Every row gives one point. To make a cloud, some directions were put in groups of two or more. Within a group, all points are equally far from the middle, so they leave a hole (a ring in 2 directions, a hollow ball in 3). The other directions are filled evenly. Then the cloud was stretched, turned, moved and blurred a little. Count the holes, and give their numbers of directions, smallest first.
(in the rows, 128 means zero)

Cloud, 14 rows:
[[176 175]
 [161  94]
 [170 101]
 [ 99 124]
 [115  98]
 [167 181]
 [186 159]
 [186 129]
 [165 184]
 [ 98 140]
 [185 158]
 [143 186]
 [ 99 129]
 [123 181]]
Holes: 1 (2)

Cloud (21 x 3):
[[142  68 145]
 [101  97 118]
 [157  75 109]
 [185 122 161]
 [117 200 124]
 [166 102 182]
 [158 100 187]
 [154  69 127]
 [157  69 136]
 [165  74 144]
 [184 139  98]
 [ 95 145  93]
 [189 139 124]
 [127 200 147]
 [148  68 144]
 [120  79 164]
 [130  75 164]
 [ 98 192 134]
 [149 182 169]
 [175 132  81]
 [183  98 106]]
Holes: 1 (3)

Cloud (53 x 6):
[[107 118  80 198 152 184]
 [146 123  33 119 154 178]
 [155 156  90 106  79 179]
 [138 101  66 163 128 198]
 [132 162 150 203 129 193]
 [121 166 143 172  93 135]
 [163 191 120 115 135 212]
 [126 114 127  62 107 125]
 [163 157  52 111 190 168]
 [142 162 153 120 157  79]
 [163 125 147 158 189 106]
 [147 153 119 100 141 239]
 [186 172 113  99 121 110]
 [180 110 146 125 182 135]
 [ 72 131 124 104 117 180]
 [ 86  94  76 145 173 177]
 [176 199  93 131 141 121]
 [173 137  74  96 106 113]
 [150 141 124  91 201 102]
 [175 137 158  93  99 158]
 [149 197  82 157 160 122]
 [136 156 108 178 206 190]
 [149 128 125 115 212 198]
 [146 127 173  80 154 196]
 [124 102  87 127 151 234]
 [174 103 149 115 185 144]
 [133 165 190 103 155 132]
 [118 168 165 104 167 109]
 [171 146 123 142 176  84]
 [159 184 115 152 141  92]
 [101 123 110 166 112 229]
 [ 78 148  91 138 175 129]
 [145 120  36 136 122 145]
 [144 114 169 174 184 122]
 [142 127 201 171 158 150]
 [ 87 152  84 121 105 182]
 [121 156  81 176 126 104]
 [102 119 131  82 120 213]
 [161 101 174  95 142 183]
 [148 139 119 181 166  89]
 [118 197 134 112 170 162]
 [153 167  52  86 173 159]
 [142 148 186 189 124 158]
 [174 122  99 142 122 217]
 [186 127 159 156 168 150]
 [164 136 134 149 184  89]
 [172 181 111 111 116 208]
 [150  84 141 139  98 180]
 [166 123 148 153 191 109]
 [154  95 154 117  94 179]
 [112 126 209 161 137 149]
 [ 88 161 157 118 159 124]
 [172 138 129 177 177 115]]
Holes: 3 (2, 2, 2)

Cloud (78 x 8):
[[173  86 102 106 158  94 118 140]
 [175 202 102 111 119 119 157 162]
 [ 49  72 165  97 104 114 139 171]
 [196  84 164 100 123 141 144 183]
 [110 135  85  83 145 178  56  99]
 [141 151 159 107 131 175 201 162]
 [171 212 134 111 116 128 134 140]
 [117 157  87  98 164 161  76  91]
 [ 67 119 131  50 128 184 125 151]
 [ 96 173 216  65 133 109 119 136]
 [133 143 109  39 146  84 129 111]
 [141  46 128 100 149  82 166  93]
 [155 183 166 110 114 109 102 174]
 [139  91 130  97 165 157 118 228]
 [ 64 143 154  77 139  87 135  55]
 [150 107  63 109 112 125 132 157]
 [106 145 127  50 128 159 159 197]
 [126 133 132 174 104  47 125 140]
 [110 136 149  84 111 181 176 152]
 [196  75 177 109  95  82 135 193]
 [152  44  98 105 138 139 189 150]
 [137 103 154 138 182  81  93 125]
 [136  89 100 102 129 129 115 100]
 [126 139 102  79  80 144  92 110]
 [126 148 113  65 113 132 172  75]
 [171 106 205 125 126 129 154 133]
 [125  99 172 153 198  91 123 128]
 [165 148 147 119 100  65 152 214]
 [135 123 162  84  93  57 132 119]
 [193 111 144 164 161 106 120 146]
 [112 161 167 114  65 118 120 101]
 [110 183 173  53 131  85 117 116]
 [193  76 147 147 102 126  69 194]
 [118 136 126  88 110 138 151 234]
 [166 110 178  32 172  97 127 151]
 [127  85 115 102 104 133 225 158]
 [ 88 122 168 106  92 147 201  92]
 [139 129 152 112 136 159 136 229]
 [ 99  93 129 156 155  87 183 108]
 [ 92 120 159  84  75  80  99 105]
 [141 126 167  85 231 116 156 143]
 [140 130 131 122 110  43 197 154]
 [ 83 119 123 157 103  91 140 174]
 [117 112 129 114 165 151 118  60]
 [ 91 148 193  46 105 182  95 154]
 [ 72 169 128 120 108 150  99  86]
 [181  90 102  67 155  64 125 154]
 [216 113 161  91 128 142 154 153]
 [172  63 111 109 153 138 132 142]
 [167 166 179  45 188 156 127 118]
 [106  82 148  70 162 178 121 123]
 [182 119  84 115 110  64 142 182]
 [164 117  81  97  79 138 117 120]
 [119  82 110 106 149 158 160 185]
 [160  91 172  67 121 101 108  63]
 [115 149 125  81 111 105 161 108]
 [102 110 219  95  91 146 208  95]
 [154 140 203  85 146 122 129 140]
 [167  97 111  63 171 122  96 125]
 [ 97  95  85  79 105 137  67 142]
 [129 142 202  60 136 158 196 121]
 [118  77 220  78 103 123 183 143]
 [184 149 118  30 154  89 117 150]
 [114 127 185  46 116 104  89 217]
 [111 124  88 159 175 136  83 170]
 [140  88 116  72  55 125 199 124]
 [130 110  87  69 184  88  75 159]
 [183 152 178  98 181 160 153 103]
 [ 52  88 129  67 122  86 113 130]
 [118  52 102  89 130 110 198 144]
 [159 147  77 119 110 110 150 154]
 [144 174 150 121 104  86 139 124]
 [157  69 169 131 162 120 179 162]
 [138 101 104 111  94 124 169  84]
 [163 115 135 168 142  74  73 150]
 [139 160 170 153  91  65 114 134]
 [123  59  83 134  82 132  89 158]
 [ 77  93 146  89 115 105 194 126]]
Holes: 1 (3)

Cloud, 108 rows:
[[ 51 137  93 153 147 135 146 178  91]
 [200 161  98  65 179 128 136 130  94]
 [159  36 158 131 153 120 126 144 131]
 [ 90 169  58 133 142 118 118 125 168]
 [ 93  93  42 160  58  96 131  98 106]
 [203 112 197  92  86 107  77 124 127]
 [182 154 143 110  70 128 101 156  57]
 [121 166 107 158  84 129  76 187 130]
 [247 159 147 152 116 148 165 126 138]
 [191  99 106 161  58 125 108 142  65]
 [ 85 102 136 111  79 123  73 147 152]
 [202 120 139 174 129 143 140 121 201]
 [182 150 185  83 147 153 121 149  91]
 [124 139 131 156 105  96 139  77 190]
 [197 173 114 107 108  94 182 130 162]
 [ 90  71  77 136 145 152 116 164 144]
 [153 100  40 119 129 134 197 117 142]
 [217 156 162 145 125 105 133 105 208]
 [119 162 142 203  81 133 113  77 145]
 [147 158 112 123 133 128 152 119  35]
 [115 192  88 182 121 184 193 155 118]
 [109 160 183 111  88 130 114 142 166]
 [165 171 108 108 115  47 133 134 113]
 [117 125  58 123  99  89  99  78 118]
 [187 149 130 117 109 115 192  73 152]
 [177 140 168 156 125  40 157 155 139]
 [165 123 148  67 113 144 148 175 157]
 [129  88 128  77 121 149 174 156 131]
 [104 157 141 158 111  95 130  75 143]
 [ 76 123 107 121  81  99  88 114  87]
 [ 77  78 156 142  92 131 137 153 166]
 [105 116 112 156 138  97 160 205 120]
 [158 170  65 147  98 124 139  50 113]
 [ 94 171  98 168 153 117 118 137 164]
 [231 111 110  93 139 133  93 133 181]
 [141 151  80 128  86  70 134 158  69]
 [131 152 120 186  71  84 184 111 162]
 [158 132 171  80 142 151  99 115  93]
 [157 171 193 135  96 140  71 130 120]
 [169  71  94 127 147  75 158  84 136]
 [182 150 136 173 176 131 167  75 132]
 [212 155 157 115 174 150 161 121  96]
 [161 139  59  66 169 107  89 112 147]
 [164 126  77 140  44  77 117 158 121]
 [146 149  20 118 103 166 201 115 118]
 [143  97  48  92 151  97 160 139 168]
 [200 131 172 156 111  97 151  56 136]
 [167 132 125 137 146  77 148  85  63]
 [195  95 109 185 130 150 104 107 111]
 [203 115 119 165 149 124 184 147  86]
 [184  87 126 117 112 169 149 159  81]
 [113 116 114 172 126 208 155  85 128]
 [159 123 145  96  94  89 161  81 114]
 [104 148 181 140  97 148 162 197 107]
 [169 192 125 169 123 130 107 200  97]
 [169 105 169 107  84 160  68 158 113]
 [160  82  93 121 103 150 196 109 179]
 [163 155 131 153  56 172 124  88  59]
 [138  99 150  75  70 124 101 156  84]
 [131 157  62  78 104 146 196 131 127]
 [231  92 192 166 116 136 113 113 107]
 [182 118 102 104  88 140 115  75 188]
 [117 123 154 169 110  75 133 138 179]
 [153 141  26 137 109  87 113 123 121]
 [124 192 105 157  93 124 104 109  63]
 [ 82 124  40 103 112  90 138 144  79]
 [168 112 137 143  66 162 189 159 189]
 [146  89 106 104  66 127 146 191 172]
 [169 101 162 106 177 172 107 182 114]
 [181 145 167 162 135  77  70 108 175]
 [157 146 127  79 142 108 111 114  54]
 [128 173  50 102  93 137 136 156 177]
 [163  78 118 183 146  83 143 109  95]
 [ 97 107  84 214  77 128 158 153 109]
 [207 146 130 178 104  75 177 114 157]
 [193 114 199 142  57 116 133 172  89]
 [ 93  80 105 150  75 106  99 186  96]
 [106 137 101  79 148  99 170 157  89]
 [ 72 161 113 163 121 105 165 127 162]
 [153 141 131 144  67 107 176 153 204]
 [185  79 144 159  52  97 114 171 154]
 [177 103 167 104 149 171  97 177  94]
 [190 107 168 185 104  75 153 144 175]
 [131  55 156  75 159 107  90 138 121]
 [109 154  24 109 128 143 165  94  77]
 [174 136  82  62 105 126 125 129 173]
 [172  31 115 120 108 102 117 154 111]
 [173 139  64 191 139 151 155 109 148]
 [ 94 154 142 129 175 133 145 126 170]
 [146  78  73 131 137 127 128 156  47]
 [ 65 136 112 151 146 184 150 159 151]
 [ 86 136 105 148 113 173 143 163  38]
 [200 177 200 114  95  79  97 167 141]
 [177  99 107 142 116 175 110 114 185]
 [149 154  63 154  47 135 110 143 177]
 [159 161 104 126 144 112 213 125 131]
 [109 156 158 190  77 164 112 190 101]
 [136 169 124  70  90 159 163 130 127]
 [232 119 138 126  93  76 154 144 183]
 [174 175 106 106  95 107  92  92 153]
 [231 133 138 182  56 105 151  98 150]
 [164  81  67 112  60 114 128 153  73]
 [172 156 151 111 109  62  81 140 178]
 [191 168 120 112  60 123 180  97 170]
 [140 146 135 141  62  61  98 127 109]
 [ 88  77  88  75 112 100 125 175 114]
 [147 174  68  78 197 124 133 151  84]
 [102 118  10 122  92 107 163 130 154]]
Holes: 1 (8)

Cloud:
[[113 129 120 160  81 167 161 102 103]
 [114 111 214 158 136 137  78 101 138]
 [119 103 138 195 122 146 155 109  70]
 [149 163 198 163 172 158  74 133 147]
 [119 131 113 196 145  77  94 119  99]
 [128 119 206 118 144  97  74 130  92]
 [105 152 114 104 109 198 123 151 155]
 [ 96  65 138 152 135 152 171  84  96]
 [147 137  75 126 131 102  94 135 206]
 [103 154 180 106 151 105  35 133 115]
 [ 73 110 128 161 148  94  49 156 113]
 [176 123 159 192 108  97  71 111 134]
 [119 155 106 181 135 118 141  94 187]
 [116 150 138 143 140 150  94 227  94]
 [140  78  88 172  92  68 131 144 152]
 [139 184 142 111 117  70  67 201 159]
 [ 99 124 109 159 180  97  27 181 155]
 [124 157  88  84 166 181  79 190 157]
 [106 113 102 165 134  83  46 103 159]
 [158 156 200  67 149 168 206  88 114]
 [135 177 162 125 144 135 128  40 113]
 [110 130 115  61 203 172 114  89 130]
 [166 132 186 218 104 113  98 162 115]
 [149 170 138  97 201 123 116 146 163]
 [152 123 170  91 163 208  95 151  82]
 [144 148 177 156  77  51 126  90 156]
 [138  89  83  96 144 147 130  75 150]
 [139  76 125 163 144  68 149 128 113]
 [133 125 172  83 199 102  75 173 138]
 [129 183 168 108 199 142 123 101 116]
 [153  87 121 137  85  91 111 175 107]
 [ 91 149 197 112 206 196 121 143 133]
 [146 172 162  84  67 104  85 112 155]
 [151 115  98 135 137 173  97 218 132]
 [175 149 177 131 130  74 163  84 111]
 [151 194 132 163 126 127  62 192 148]
 [121  64 117 161 172 177 166 125 110]
 [163 143 119 181  92  59  80 191 162]
 [137 175 134 178  98  84  98 172 180]
 [122 175 223  59 142 170  71 131 146]
 [ 93 136 132  72 132 122  96 142  93]
 [208 140 186 151  82 151 158 116 103]
 [182 184 128  93 129 146  71 200 152]
 [202 119 163 131  79  92 138 111 123]
 [ 92 184 167 130 104 162 120  98 127]
 [147 180 215 178  95 112 143 111 104]
 [150 100  75 142 112  97 143 120 188]
 [190  97 130 138 105 109 140  81 120]
 [156 158  68 159  93  81 116 103 132]
 [ 95 102 150 113 178 171  89 166  71]
 [161 201  99 106 109 117 108  99 148]
 [103 114 145  43 166 184  78 184 160]
 [144 161 167 158 160 163 185 157 103]
 [151 101 210 160 112 106  98 171  98]
 [138 136 207 122 151 149  42 115 132]
 [119 110 137 153 209 173 117 132 155]
 [139 121  73 183 118 143 136 181 136]
 [104 146 146  69 149 201 149  65 108]
 [154 145 145 120 124 141  51 104 113]
 [ 89 137 159  93 223 189 101 176 131]
 [111  88 199 139 164 153 142 175 109]
 [109 100 128 140 140 133  22 213 137]
 [ 85 116 119 130 191 128  33 145 132]
 [146 166 122 163 115  65  96 162  91]
 [153  98  92  98 126 115  52 191 147]
 [160 112 145  85 202 140 123 168 143]
 [132 186 195 110 106 162  96 183  97]
 [133  83 135 142 192 106  62 156 112]
 [139 129 119 109 208 100  64 164 144]
 [121 113 141 117 103 101 132  84 203]
 [115 141 193 112 139 219 145 116 164]
 [146 177 179  65 123 173  52 179 155]
 [145  93 146 173 160 155 198 134 105]
 [119 133  73 101 103 129 143 172 121]
 [ 94 135 136 139 195 150 186 114 128]
 [163 134 162 213 101 148 122 118 100]
 [112 131  63 150 135  64  84 144 192]
 [157 139 142 112 198  96  64 176 128]
 [126 128 169  58 129  98 103 143 181]
 [170 191 202 101 121 165  53 149 125]
 [ 89  90 109  87 157 140 142 128 194]
 [133 171 100  96 100 164 133 158 174]
 [183 191 230 117 134 173 108 154  94]
 [165 208 182 142 112 103 127  96 101]
 [143 103  78 149 112  64  92 167 102]
 [123  94 215 155 129 172  98 149 120]
 [ 93 165  97 135 120 111  64 110 180]
 [119 121 145  78 187 134  85 222 109]
 [142  94  71 174 130  97  87 118 170]
 [105 146 137  74 151 143 182 152 156]
 [133  91  91 118 117 141  90 183  95]
 [166 145 106 143  99 112 204  64 112]
 [ 85 135 177  95 175 145  82  69 149]]
Holes: 1 (9)
